Every row gives one point. Each copy is the shape, with its points in the same order, stretched, turned, moved and blurred by noise. Some copies are also mirrored. Which?
In the rows, zero is written as 128.

Shape:
[[147 138 121]
 [227 138 106]
 [126 149 115]
 [129  83 157]
 [133 106 111]
 [130 133 140]
 [122  72 108]
 [139 148 127]
 [132 156 116]]
Copy 1, 9 rows:
[[160 113 124]
 [249 114 119]
 [135 101 114]
 [135 161 172]
 [143 147 120]
 [138 113 144]
 [128 184 126]
 [149 100 129]
 [144  95 114]]
Copy 1 is: mirrored
Copy 2, 9 rows:
[[144 128 148]
 [209  84 184]
 [111 134 145]
 [176 165  74]
 [148 114 107]
 [135 154 135]
 [157 111  68]
 [133 134 147]
 [114 134 152]]
Copy 2 is: mirrored
Copy 3, 9 rows:
[[138 152 133]
 [151 215 183]
 [147 136 115]
 [ 88 109 157]
 [101 154 129]
 [138 122 141]
 [ 61 148 132]
 [153 146 127]
 [157 141 123]]
Copy 3 is: mirrored
Copy 4 (9 x 3):
[[136 135 141]
 [204 102 132]
 [124 146 133]
 [ 95  88 161]
 [123 109 121]
 [120 129 154]
 [102  87 112]
 [141 138 148]
 [135 151 138]]
Copy 4 is: only turned

Shape, 9 rows:
[[121 154 102 122]
 [153 149 140 156]
 [137  55 158  89]
 [103 101 130 126]
 [141  79  99 147]
 [133 160 107 104]
 [146 102 157 153]
 [116 166 144 124]
 [ 41  70 119 122]]
Copy 1 (9 x 4):
[[107 164 156 115]
 [131 150 151 173]
 [176  59  91 112]
 [111 111 115 124]
 [141 146  72 120]
 [125 156 169 108]
 [143 111 114 172]
 [107 132 180 145]
 [ 68  86  87  95]]
Copy 1 is: only turned
Copy 2 (9 x 4):
[[159 145 110 118]
 [155 121 141 170]
 [ 41 135 130 136]
 [109 121 142 106]
 [102  80 107 126]
 [155 167  98 128]
 [107 101 156 159]
 [161 160 146 137]
 [ 86 106 156  43]]
Copy 2 is: mirrored
Copy 3:
[[128 163 112 144]
 [150 108 116 113]
 [ 95 113 211 154]
 [ 92 128 143 138]
 [111 108 112 180]
 [145 176 130 136]
 [125  82 145 118]
 [132 151 138  97]
 [ 30 138 140 151]]
Copy 3 is: mirrored
Copy 4:
[[ 99 126  97  90]
 [ 89  84 124 116]
 [198 118 145 119]
 [143 133 108 125]
 [157  87  80 113]
 [ 98 125 110  75]
 [133  85 134 139]
 [ 85 131 132 110]
 [171 181  83 144]]
Copy 4 is: mirrored

Shape:
[[ 44 108  91 117  44 171]
 [141 124 129 117 123  98]
 [134 129 107 132  45 133]
 [125  99  93 144 141  77]
 [105 105 103 111 177 181]
 [138 150  95 120 175 124]
 [101  92 132 137  59 152]
 [109 135 132 158 140 138]
 [126 131 158 110 153 104]
 [182 119 127 120 136 124]]
Copy 1 (10 x 6):
[[ 42 146 141 193 100 101]
 [111 115 137  96 137 142]
 [ 80 168 138 134 113  88]
 [125  70 143 119 189 135]
 [130  78 132 151  92 154]
 [126  67 107 110 127 139]
 [ 87 164 151 162 111 118]
 [113 121  92 142 147 155]
 [113 110 125  92 136 173]
 [145 120 142  86 107 129]]
Copy 1 is: only turned
Copy 2 (10 x 6):
[[ 90  93 168 162  44 118]
 [174 123 107 111 135 118]
 [176 129 140 177  89  82]
 [162 156 140  63 135 116]
 [ 80 163 118 126 162 184]
 [115 177  96 118 168 126]
 [148  96 157 163  96 124]
 [112 120 133 129 153 115]
 [151 102  85 102 164 134]
 [182 167  94 149 170 132]]
Copy 2 is: mirrored
